Each row of a before or after table is a point. One or more steps were done to the points. Then noise was added and the rows were shuffled. The steps act on how far a point lies along the listed directions, d1 being the first. Name the steps. A step turns or swaps two directions, mirrors them in a line or flattens them onto one, adds a multiple of one to another, or multiplies one. Angles are multiples of 10 degrees, from the lower direction toward the higher: turns from -170 to 170, lines from 10 to 170 but not 90. Use the fewest steps. Two steps may share a direction if one is a turn and the other turns, adds or multiplies; they go together, in the order done. Otherwise the lowest direction goes first.

Directions:
(1): |  0.189 | -0.053 |
(2): | 0.053 | 0.189 |
Before:
|  0.052 |  0.044 |
| -0.061 | -0.018 |
| -0.083 | -0.031 |
|  0.060 |  0.023 |
|  0.039 |  0.029 |
| -0.032 |  0.010 |
|  0.017 | -0.011 |
|  0.002 | -0.003 |
|  0.064 |  0.099 |
|  0.017 |  0.029 |
|  0.054 |  0.024 |
|  0.072 |  0.018 |
|  0.008 |  0.022 |
After:
| -0.003 |  0.011 |
|  0.005 | -0.010 |
| -0.003 |  0.020 |
|  0.002 | -0.024 |
|  0.006 |  0.018 |
| -0.002 |  0.009 |
|  0.002 |  0.024 |
|  0.000 | -0.013 |
|  0.000 |  0.015 |
| -0.007 |  0.036 |
|  0.001 |  0.023 |
| -0.003 | -0.004 |
| -0.002 |  0.091 |
Steps: flatten d1 and d2 onto the line at 110 degrees

Directions:
(1): | -0.237 |  0.033 |  0.010 |
(2): | -0.032 | -0.237 |  0.018 |
(3): | 0.013 | 0.016 | 0.239 |
Before:
|  0.027 |  0.024 |  0.077 |
|  0.083 |  0.047 |  0.005 |
| -0.016 |  0.033 |  0.076 |
|  0.002 |  0.068 |  0.007 |
| -0.024 |  0.030 |  0.008 |
| -0.030 |  0.027 |  0.052 |
|  0.031 |  0.077 | -0.054 |
| -0.039 | -0.070 |  0.056 |
| -0.016 | -0.020 |  0.059 |
After:
| -0.013 |  0.036 |  0.099 |
| -0.038 | -0.068 |  0.068 |
|  0.031 |  0.074 | -0.067 |
|  0.002 |  0.067 |  0.010 |
| -0.023 |  0.031 |  0.010 |
|  0.085 |  0.045 |  0.009 |
| -0.030 |  0.028 |  0.067 |
|  0.029 |  0.025 |  0.102 |
| -0.016 | -0.020 |  0.075 |
Steps: multiply d3 by 1.3

Directions:
(1): | -0.141 | -0.007 | -0.032 | -0.236 |
(2): | -0.170 | -0.085 | -0.157 |  0.126 |
(3): |  0.066 | -0.263 |  0.042 | -0.037 |
Before:
| -0.076 |  0.018 | -0.046 | -0.004 |
|  0.039 | -0.070 | -0.018 |  0.044 |
|  0.081 |  0.027 |  0.032 |  0.022 |
|  0.050 | -0.064 |  0.003 |  0.047 |
| -0.056 |  0.054 | -0.040 |  0.019 |
|  0.018 | -0.001 |  0.056 | -0.023 |
|  0.048 |  0.046 |  0.027 | -0.037 |
| -0.027 |  0.002 | -0.026 |  0.010 |
| -0.040 |  0.064 | -0.023 |  0.030 |
After:
| -0.068 | -0.073 | -0.007 | -0.111 |
| -0.029 |  0.042 |  0.017 |  0.002 |
| -0.022 | -0.070 | -0.017 |  0.032 |
|  0.006 | -0.040 |  0.002 | -0.017 |
| -0.046 | -0.089 | -0.018 | -0.023 |
|  0.139 |  0.022 |  0.038 |  0.108 |
|  0.080 |  0.063 | -0.015 |  0.185 |
| -0.048 |  0.046 | -0.055 |  0.021 |
|  0.146 |  0.031 |  0.052 |  0.136 |
Steps: multiply d1 by 3; turn d2 and d3 by 110 degrees

Directions:
(1): |  0.200 |  0.245 |  0.048 |  0.089 | -0.060 | -0.031 |
(2): | -0.036 | -0.059 | -0.050 |  0.243 |  0.066 | -0.210 |
Before (14 x 6):
|  0.046 |  0.066 |  0.005 | -0.006 | -0.014 |  0.032 |
| -0.028 | -0.031 | -0.026 |  0.067 |  0.016 | -0.020 |
| -0.011 | -0.070 | -0.004 |  0.043 |  0.024 | -0.052 |
| -0.077 | -0.082 | -0.015 | -0.003 |  0.018 |  0.007 |
| -0.053 | -0.050 | -0.030 | -0.056 | -0.007 |  0.026 |
| -0.048 | -0.042 | -0.015 |  0.019 | -0.003 |  0.000 |
| -0.009 | -0.034 | -0.006 |  0.066 |  0.027 | -0.062 |
| -0.111 | -0.122 | -0.041 | -0.010 |  0.025 | -0.005 |
| -0.018 | -0.025 | -0.004 | -0.073 | -0.034 |  0.064 |
|  0.062 |  0.064 | -0.012 |  0.007 | -0.003 |  0.037 |
|  0.048 |  0.107 |  0.032 | -0.032 | -0.054 |  0.024 |
|  0.021 |  0.069 | -0.001 |  0.039 | -0.009 | -0.011 |
| -0.003 | -0.004 | -0.001 |  0.024 |  0.007 | -0.017 |
|  0.040 |  0.053 | -0.001 | -0.025 | -0.024 |  0.022 |
After (14 x 6):
| -0.025 | -0.016 | -0.023 |  0.049 |  0.004 | -0.035 |
|  0.018 |  0.015 |  0.003 | -0.047 | -0.047 |  0.053 |
| -0.023 |  0.014 | -0.012 |  0.008 |  0.003 |  0.001 |
|  0.025 |  0.019 | -0.020 | -0.026 |  0.004 |  0.058 |
| -0.020 | -0.010 | -0.005 |  0.032 |  0.004 | -0.015 |
| -0.018 | -0.020 | -0.027 |  0.077 |  0.017 | -0.016 |
| -0.006 |  0.041 |  0.026 | -0.063 | -0.038 |  0.041 |
|  0.009 | -0.052 |  0.001 |  0.054 |  0.016 | -0.061 |
|  0.008 |  0.018 | -0.008 | -0.039 | -0.016 |  0.030 |
| -0.012 | -0.012 | -0.010 |  0.023 |  0.008 | -0.012 |
| -0.001 |  0.018 | -0.019 | -0.018 | -0.024 |  0.005 |
| -0.007 | -0.035 | -0.006 |  0.060 |  0.026 | -0.067 |
| -0.022 | -0.015 | -0.007 |  0.036 | -0.011 | -0.012 |
|  0.013 |  0.022 |  0.001 | -0.031 | -0.003 |  0.047 |
Steps: flatten d1 and d2 onto the line at 100 degrees
